Each row is a point. The points of each table are mixes of a few directions, plus a little noise. How many directions does each table use, and how many do they share? Where both have some left over, give the other angles between the two spaces (their principal angles), to ten degrees, smallest first.

First:
[[121  37   2]
 [-58 -18  -1]
 [-43 -13  -1]
 [-20  -6   0]]
Second, 7 rows:
[[-102  -32   -3]
 [  28    8    0]
 [ -25   -7   -1]
 [ -59  -19   -1]
 [ 108   34    1]
 [ -34  -11    0]
 [  84   26    2]]
Directions: first 1, second 1, shared 1

First (9 x 8):
[[ 76   4 -80  68 -18 -99   5  40]
 [ -2  -1   3  -4   0   4   1  -3]
 [-59  -3  60 -54  17  78  -6 -30]
 [-80  -4  80 -73  20 104  -7 -38]
 [ 46   3 -47  41 -10 -59   4  21]
 [ 72   5 -75  65 -20 -94   6  37]
 [ 11   0 -10  10  -4 -14  -1   6]
 [-63  -3  65 -58  15  82  -6 -30]
 [  0   0   1   1  -1   1   0   0]]
Second:
[[ -52    5   66  -34  -18   58    4  -21]
 [  22   18    5   46  -69  -47   24   20]
 [  45   -3  -54   33   11  -53   -3   19]
 [ -70   10   93  -44  -35   77   11  -28]
 [ -51    6   68  -32  -25   54    7  -20]
 [  -5  -14  -18  -25   54   22  -18  -10]
 [  54  -13  -83   23   52  -51  -17   18]
 [ -34    1   42  -26   -6   39    2  -15]
 [  89   -9 -115   59   39  -98  -12   37]]
Directions: first 1, second 2, shared 1

First:
[[ 72 -24 -12  67 -32 -43 -67  24 -25  18   5 -42]
 [ 62 109  42 -96  12  21  48  15  11 -54 -12  59]
 [-24   1 -12 -76  10  22 116  15 -10  -2 -16  53]
 [ -7  -4 -25  16 -10  80  -5 -19 -23  18  30   8]
 [-50  33   4 -89 -14  37  25  31  10 -20  -5  71]
 [ -7 -20   8  20 -40 -43 -33 -22 -20  -6  -2 -24]
 [  5 -36   5  86  14 -48 -49 -40   9  12   4 -75]
 [-55 -67 -21  51  79 -23  -9  45  61  44  -5 -28]
 [  4   5   9  23 -19  -5 -27 -39 -14 -10   8 -22]]
Second:
[[ -51   -8   57   33  -20   22   11   24  -39  -11 -101  -57]
 [  19  -57  -47   11   23 -121   11  -30   36   23   53   -6]
 [   1  -14  -15   -2    5  -30    2  -16    9    2   20    3]
 [ -38   36   15  -30  -29   75  -15  -25  -19  -21    4   25]
 [ 114   73   -1   -5   39   99   -7  109    2   12   -3   40]
 [ -54   21  -40  -71  -39   27  -25 -117   16  -21  116   75]
 [  25   32   29   10    5   65    2   61  -18   -1  -54   -6]
 [ -30  -32   26   33   -6  -32   12    7  -14    1  -59  -47]
 [  12  -22   15   35   15  -35   12   37   -3   11  -47  -40]
 [ -50  -27   -1   -4  -16  -34    1  -52    0   -8   11  -10]
 [  49   -2  -40  -15   22  -32   -3   -4   28   15   62   31]]
Directions: first 6, second 3, shared 2; angles 90

First (10 x 18):
[[ -7  15  23  22 -18  13  21  53  -1 -29  60  43 -57 -21 -21  32  54  18]
 [ 10  -1 -15 -14  -4 -10 -14 -16  11   8 -24  -8  24  19   6 -13 -24 -26]
 [-11 -21  -2  -2  37   1  -3 -44 -20  27 -40 -47  33  -9  19 -22 -30  30]
 [ 10  -5 -19 -17   2 -11 -17 -28   9  15 -36 -18  35  20  11 -19 -35 -26]
 [ 30  43  -7  -4 -79  -9  -2  82  49 -51  67  94 -55  30 -35  37  47 -76]
 [  3   9   4   3 -16   2   4  24   6 -13  23  23 -20   0 -10  12  18  -8]
 [ 17   9 -16 -15 -21 -12 -14   0  22  -3 -10  12  13  26  -1  -5 -15 -43]
 [-48 -40  34  30  82  27  27 -46 -65  33 -17 -72   5 -63  21 -10   2 121]
 [ 13   2 -18 -16  -8 -11 -15 -15  14   7 -25  -5  25  22   6 -13 -25 -32]
 [-18 -12  15  13  26  11  12  -9 -24   8   1 -20  -6 -25   4   1   8  45]]
Second:
[[  3  20   8  -8 -50 -14 -31  38  52  12 -14  55 -16  36 -32  27 -15 -65]
 [-24 -17  17   4  31   6 -10 -31 -17  38 -38 -41  18 -18   9  -5 -30  35]
 [ 38   6 -36   2  13  10  54   0 -41 -76  83 -11  -9 -22  31 -27  67  26]
 [-45 -49  21  17  84  13  11 -71 -50  53 -63 -82  38 -38  23 -28 -33  96]
 [ 19  17 -10  -6 -25  -1   1  21   7 -25  31  20 -12   5   0   5  17 -25]
 [ 12  28   5 -12 -44  -4 -31  30  28   4   7  27 -12  13 -11  23 -14 -52]
 [-22 -18  12   6  21  -2  -5 -17   0  29 -38 -12  11   2  -6  -4 -19  20]
 [ -7  -6  -2   4 -19 -17   3  23  39  -1 -18  54 -11  39 -34   5   9 -28]
 [ 25  19 -14  -7 -11   9   7   7 -18 -32  49 -11  -6 -18  21   0  20  -5]]
Directions: first 2, second 3, shared 1; angles 60
